Every row gives one point. To make a cloud, some directions were put in groups of two or more. Within a group, all points are equally far from the middle, so they leave a hole (a ring in 2 directions, a hollow ball in 3). The other directions are filled evenly. Then the cloud was stretched, turned, moved and blurred a little. How many holes are there, and how many directions does each take, smallest first?
In the rows, zero is written as 128.

Cloud (14 x 2):
[[129 184]
 [ 80 173]
 [ 74  80]
 [ 96  75]
 [105 133]
 [120 127]
 [ 82 171]
 [148 138]
 [160  84]
 [170  88]
 [165  91]
 [ 93 129]
 [155 182]
 [190  95]]
Holes: 0

Cloud (30 x 4):
[[162 118  99 136]
 [145 180 207 157]
 [ 89 101  97 121]
 [ 84  94  79 114]
 [185 160 150 142]
 [156 103 120  80]
 [111 139 157 188]
 [118 118  74  97]
 [146  77 168 108]
 [176 121 100 109]
 [ 80 163  95  84]
 [167  62 164 160]
 [135 109 107  89]
 [ 96  76 131 214]
 [102  69 163 108]
 [152  83 216 196]
 [158  97 186 100]
 [112 106  84 171]
 [147 141 191 155]
 [196 116 113 140]
 [135 118 168 186]
 [167 195 137 180]
 [ 53 114 170 177]
 [111  96 133 115]
 [133  90  85 220]
 [ 68 116  70 130]
 [105 175  98 160]
 [106 111 167  85]
 [131 152 114 149]
 [138 159 165 125]]
Holes: 0

Cloud (50 x 6):
[[187 176 142 105 108 185]
 [162 183  78  75 116 200]
 [ 86 108 185 145 153 188]
 [121 183 146 197  72 167]
 [197 102 174 141  66 133]
 [199 123 103 173 113 164]
 [193 178 160 130 128  80]
 [ 86 115 165 177 119 146]
 [112 179 140 216 139 125]
 [133 183 156 103  75 124]
 [149  76 121  67 142 172]
 [143 118  69 125 178 102]
 [125 150 136 139 143  84]
 [197 186 148 110 120 148]
 [ 85  56 132 200 129 206]
 [102 156 102 157 157 169]
 [147 114  86 103  44 190]
 [127 155 139 128 160 104]
 [ 81 177 128 135  72  88]
 [201 166 159 141 101  87]
 [130 128 109  82 155 121]
 [152 143 141 195 155  87]
 [132 141 154  93  73 188]
 [128 178  93 211 108 110]
 [163 126 169  78 142 146]
 [153 178 164 137  84 185]
 [123  63 162 173 128 163]
 [176 137 139 163  83 142]
 [ 75 107 196 145 139 152]
 [166 112  83  96 158 199]
 [132 170 153 213 163 167]
 [ 67 191 119 130 127 203]
 [163 157 150  84 169 145]
 [160 104 166 104 152 185]
 [111 134 131 163 156 178]
 [126 135 155 195  82 171]
 [130 201 159 106  91 108]
 [ 46 125  99 117  68 160]
 [100  89 163 173 119 126]
 [ 84 114 117 155 143 120]
 [ 65  77 136 175 143 129]
 [153  78  99 137 115 183]
 [ 69 147 112 106  63  94]
 [ 76 158 140 139 155 144]
 [106 167 109 199 119 168]
 [130 155 125 115  56 158]
 [ 99 120 152 147  55  99]
 [103  76 148 120 124 166]
 [191 166 144 167  97 178]
 [ 97 128 113 172 125 200]]
Holes: 0

Cloud (101 x 9):
[[156 113  98 150 110 137 231 151 101]
 [143 165 145  66 136 177 203 114 100]
 [121  79 125  78 193 178 169 118 161]
 [137  58 116  96 177 102 165 121 211]
 [ 94 152 103 170 148 155 181 100 197]
 [138 138  86 155 153 131 162  41 136]
 [ 81 139 120 153 144  86 172 186  89]
 [ 64 173  88 115 148 125 165 165 106]
 [108  77 104 143 102 108 206  62 176]
 [ 38 140 107 127 163 139 150 113 108]
 [116  66 113 122 120 146 117  91  78]
 [164  81 183  72 127 169 149 132 135]
 [165 187  93  67 151 116 162 139 128]
 [112  87  95 113 190 180 108 118 172]
 [144 123  93 133 115  84 134 235 166]
 [182  83  90 145 164 148 158  82 108]
 [124  73 127  96 106  62 132 185 106]
 [173 143 141 122  69 133 171 170  91]
 [111 118 135 111  97  70 220  82 164]
 [112 100 103 125 144 181 192  45 116]
 [104  87 101  80  73 148 165 108 129]
 [178 110 178  54 143  80 133 112 136]
 [ 77 158 133 114 213  98 194 138 151]
 [154 150  85 153 142 167 163 190 120]
 [207  94 101 138 113 101 112 105 124]
 [181  86 147 119  59 154 164 155 117]
 [105 104 176 106  88  73 177  61 146]
 [144 112 194  63 176  74 182 130 100]
 [153 112  92 108 172  93 150  73  77]
 [178 156 162  59 157 134 188 123 107]
 [111  61 141 171 135  53 116 125 142]
 [119 142 108  52 124  95 168 102  79]
 [142  94 180 107 137  40 131 197 151]
 [ 68  92 145 133 183  95 193 102 188]
 [144 165  70 132 130  88 192 186 139]
 [115 139  79 166  82 121 211 133 123]
 [ 97 184 163 168 162 168 174  64 126]
 [162 165 148 133  56  90 126 162 107]
 [102 155 114 116 157 100 111 183  60]
 [127 114 168  38  93  97 156 129 130]
 [141 167 158 122 216 132  97 103 159]
 [ 72  70 108 124 128 135 190 157 102]
 [189 124 161 121  78 161 164 143 129]
 [ 97  85 101  63 108  89 140 158 127]
 [127 188  82 115 130 143  96  80 100]
 [119 190 158 155 135  87 186 160  67]
 [157 174  75 122 197 144 115 122 157]
 [100  82 135 113 134 150 166 189  78]
 [134  87 201 116 169  54 155  94 115]
 [141  57 153 168  84  96 147  77 114]
 [118 139 176  93 216  71 126 123 147]
 [108  66 171 124 142  94 127  52 193]
 [160 114 146 146 191  82  99 168 131]
 [118  97 103 155  87 112 190  88  87]
 [152 177  79  71 137 100 165 136  78]
 [109 135  76 172  73 139 160  86 158]
 [110  65 149 144 152 179 123 106  68]
 [207 104  77 105 146 138 149 135 116]
 [135 152 128 138 170 109 169 215  99]
 [ 71 179 172 145 137 156 157 108 126]
 [202 127  65 133 110 126 144 172 167]
 [150  37  95 130 118 146 106  97 149]
 [137  93  89  58 143 183 183 146 100]
 [140 148  69 118  88 127 202 170 139]
 [152  53  85  97 151 117 100 163 193]
 [135 101 159 159 109 158 100 172 169]
 [156 139  79 141  96  96 110  86 116]
 [102  61 183 171 158 111 198 128 131]
 [154  70  97 123 147 131 188  77 189]
 [116 108 151  87 146 203 194  69 112]
 [166 136  72 153 136 130 121  70 174]
 [176 135 113  95  93 109  94  71 188]
 [177 153 134 174 149  62 177 114  94]
 [127 119 191  78 189 119 164 184 101]
 [122 126 176 125  88 133  96 175 185]
 [134  94 119  67  72 154 177 128 172]
 [131 177  69 105 118 173 121 154 120]
 [138 175 167 165 152  41 156 148 119]
 [183 151 116 158 135 195 117 111  73]
 [153 105 104  30 168 130 150 141 115]
 [116  83 114 101 131  50 179  85 163]
 [192 110 146 132  61 151 165 159 134]
 [148 124 180 101  82 138 201 136  86]
 [159 131 159 195 129  93 192  76 107]
 [156 158  69 158 198 107 146 141 142]
 [144  35  91 120  95 169 123 124 158]
 [118 159  83 151 142  85  86 128 123]
 [114 192  81 145 184  81 153  95  99]
 [ 59  98 113  84 114 103 139 140 143]
 [157  70  79 147 102 178 183 106 150]
 [148 156  95 125 121 113  92 197 113]
 [115 126  93 119 229 103 142 138 166]
 [185 169 175 122 154  65 170 104 102]
 [107 153 173 175 172 160 124  75 159]
 [129 141  83 125 185  67 133 186 140]
 [157  59  89  73 136  85 108 160 174]
 [118 110 186 107  78 106 216 104 130]
 [135  49  91 130 110 170 200 133 137]
 [107 109 108 137 200 131 103  92 196]
 [ 97 100 109 156 115 104  80 142 131]
 [ 90 132 110 159 114 124 165 196 115]]
Holes: 3 (2, 2, 4)
